Rows are points. A path goes straight from each point to the next, and from the last back to the first. The post is the endless flat space through its rows: a point in 2 columns, a line in 3, a plane in 4, and so on, so that a path can go around it. How many times does the path go around the post? Going back the other way cancels.

Post (1 x 2):
[[ 6 -9]]
Path (15 x 2):
[[-45 -49]
 [ 14 -30]
 [ 56 -19]
 [ 40  18]
 [ -6  11]
 [-17 -11]
 [-26 -74]
 [ 10 -29]
 [-18 -29]
 [-47  32]
 [ 20  42]
 [ 56  10]
 [ 24 -37]
 [  5 -53]
 [-61 -15]]
Times around: 0

Post (8 x 9):
[[-18 -11 -33  -1 -19  10  15  30   1]
 [-25   6   7  10 101  32  -2 -21  20]
 [ 57 -52  35   1 -13 -27 -56  -6  31]
 [-31  12 -29 -22  90 -31  32 -59 -21]
 [ 24  17 -14  13 -23  28   3 -17  14]
 [ 25  27  19  34 -62   6  20  34 -44]
 [-24 -26 -15   2  -1   8  86 -12   4]
 [ 48 -29  69 -62  -1  15 -61 -18  28]]
Path (27 x 9):
[[  16  -12   15   15  -25   60   30   -9  -36]
 [ -34  -47    3   19  -10   26   16   26   16]
 [ -30   78   -2   12  -21   26  -13   11   -4]
 [  22   32   22 -110  -18  -32   45  -65    1]
 [  -6   34  -15  -31   14    6   26   20   13]
 [  39  -31  -20  -35  -10  -14    0  -15   21]
 [   5  -27  -29  -70   -6   47   -4  -12   35]
 [  -5  -87   56   63   65   27    7  -18   21]
 [ -41   -3   43  -19   32   40   -5   23  -15]
 [ -31   41   47    3   34   11  -30   22  -10]
 [   4  -15   -7   54  -49    8   31   21   71]
 [  38   22   30   13  -25   67   54   15   35]
 [  72  -46   63   11   30  -23   14   16  -18]
 [  48  -17  -51   -4   73  -34    7  -56    4]
 [  42   -4    9   57    1   -6   22  -38  -15]
 [  14   -3    4  -16    8   34   14  -86   12]
 [ -36    2   49   -6  -18   41  -46   57   12]
 [  -8   16  -16  -12  -17  -33   18   15   22]
 [  29  -18   19   36   23   14  -13   30   65]
 [  54   11  -23  -12   53   17  -33    8    8]
 [  31  -74  -10    0   36  -18    4  -42   28]
 [  12  -14    0   26   25   -3  -17  -12  -21]
 [ -37  -39  -26   19  -13  -13 -107   35   28]
 [ -11  -15    2   43  -13  -50   -3   -6   53]
 [   9    4   85  -38   -4   39   36    0    5]
 [  13    3   62  -58   33   21   78  -27  -20]
 [  -5  -55   -9  -27   82  -42   21  -30  -23]]
Times around: 4

Post (17 x 18):
[[-61 -28 -55  62 -27  29  35  33 -43  -9 -56  35 -22  -1  11  36  36   5]
 [-29  -5  48 -12   8  16  60  30   9 -29 -54  21   1  22  12   7 -63 -68]
 [ -8  -1  -9 -45 -93 -23  -8  11  32  27  37  18 -51  -8  30   0  45 -23]
 [  2 -24  43 -12  57 -52  51   4  11 -43  15 -18  16  29  -3  15  69 -44]
 [-48 -48 -26 -82   6 -19  54 -22 -29   1 -51  46  35  61 -25  -9  35  -5]
 [-56 -37 -34 -38 -45   3  51  39 -12 -17   2  18  28  35 -12 -49  37 -24]
 [-33  34  40  66 -13   5  51 -20  12 -21 -47 -13 -26  58  19 -70   6  -8]
 [-31  32   3 -90 -23  -1 -12 -26 -32  -5  24  81  34  54  18 -45  51  -2]
 [ -4  49  -9 -21  -8 -29  21  12  48 -32 -41 -20  44  23   4 -36  65  38]
 [ -3 -11  53 -72  14 -34 -51  -8 -30 -50  -8  29 -22 102 -17  16 -38  70]
 [ 19  -5   9  -8  11  60  47  -7  -2 -30  21  39 -21  45 -68  -8  44  40]
 [ -6   0 -16   0  11   7  64   3 -33  -7   6 -33  16  -2   3 -45   6 -31]
 [-28 -18  51 -45  19 -46   5  39  -6 -42 -21 -54 -99 -35  -7 -31 -32 -46]
 [ 39  24  50   7 -25 -39  19  41 -19 -23  12  -5   7 -11 -27 -39  34  30]
 [ 11 -64 -50   3  38  32 -21  36  43  -9 -12  52  24  -1 -56 -18  19  -4]
 [-42 -15 -12 -65 -67  -7  -6 -28  -5 -23 -40  32 -10  61  -7  22  20 -74]
 [ 11 -44  22 -58   8  46 -30  70 -23  23 -48   1  -4  57 -70  40   4  42]]
Path (23 x 18):
[[  2  -9 -46  46  -9 -14  -3   5  -4  10 -12  47   4  50  18 -76  48  -9]
 [-26  29 -21 -39 -11  30 113   8 -54 -10  34  -7 -26  37 -38  30  -2  12]
 [-67  17  -1 -22   2   3  20 -25  11 -66 -14 -28  32  86 -42 -15   2 -19]
 [ 10  -6   2 -28  10  18  72 -32 -24 -25   6   3  79  29 -45 -30  33  16]
 [  4 -19  36 -50  -4  -9  10 -21  -3 -16  -6  21 -13  44 -30 -22   8  26]
 [-54  -5   1 -16 -83  -2  28 -14   8 -22 -36   0 -59  37  45 -24 -13 -69]
 [  5 -31   1 -32 -19  17   2  51 -14  15 -31  59 -11  31 -23 -13  14 -26]
 [ -9  47   2  26  32 -31  56  10  43 -23 -66   5 -48  32  21  11  22  55]
 [ -5  64 -16 -30  52 -33  20 -30 -37 -52  30 -31  22  27 -38 -19  11 -20]
 [-46  12  13 -21 -34  -4  -9 -19 -38 -17 -31  20  -3  -6 -50   5  40 -18]
 [-37 -72  14 -60 -23   7 -14  18 -25 -49   7 -28 -39  26 -30  19  62 -57]
 [-15  12  -1 -56  23  29  19  56 -62 -36 -21   4 -64 -65   9  18  17  -4]
 [ 55  57   3 -39  10  13  -4  19   8 -18   8  48 -10  25 -44 -15  35   1]
 [-22   4 -41 -37   2 -23  57  17 -64   7  14  10  33  16 -12 -28  17   9]
 [-63  13  -2   0 -48   5 110 -17 -17  -9   9 -50 -11  25 -24  -6  -8   1]
 [-27  -3  16 -31 -31  56  24 -69 -40  10 -23  34 -21  -6 -14 -41  23   1]
 [ -4  -9  22 -68 -43  -5  27   8 -26 -78 -72  15 -39  24  11  23  14   1]
 [ 24 -17  34 -30  14 -16  17  25   7  12  31  -2 -29  51 -17 -72  40  -9]
 [-11  47  -2 -49  -5   2 -33  73  11   1 -22  -4  11  57 -23   3  45  -5]
 [ 22   1  31  19  49 -72  19  29  40 -26 -11   3  31 -24 -69  26  10  15]
 [-32 -14   6   0   2 -13  15  13  21 -56 -47 -60 -19  21 -43 -46 -15  87]
 [  6 -22  26 -41   3  29  40  23 -20 -38  13   0 -63 -28 -17 -14  -6  21]
 [ 24 -43   5 -13 -12  -1  32  43 -16   8 -36 -32 -36  -7 -45 -46   8 -18]]
Times around: 4
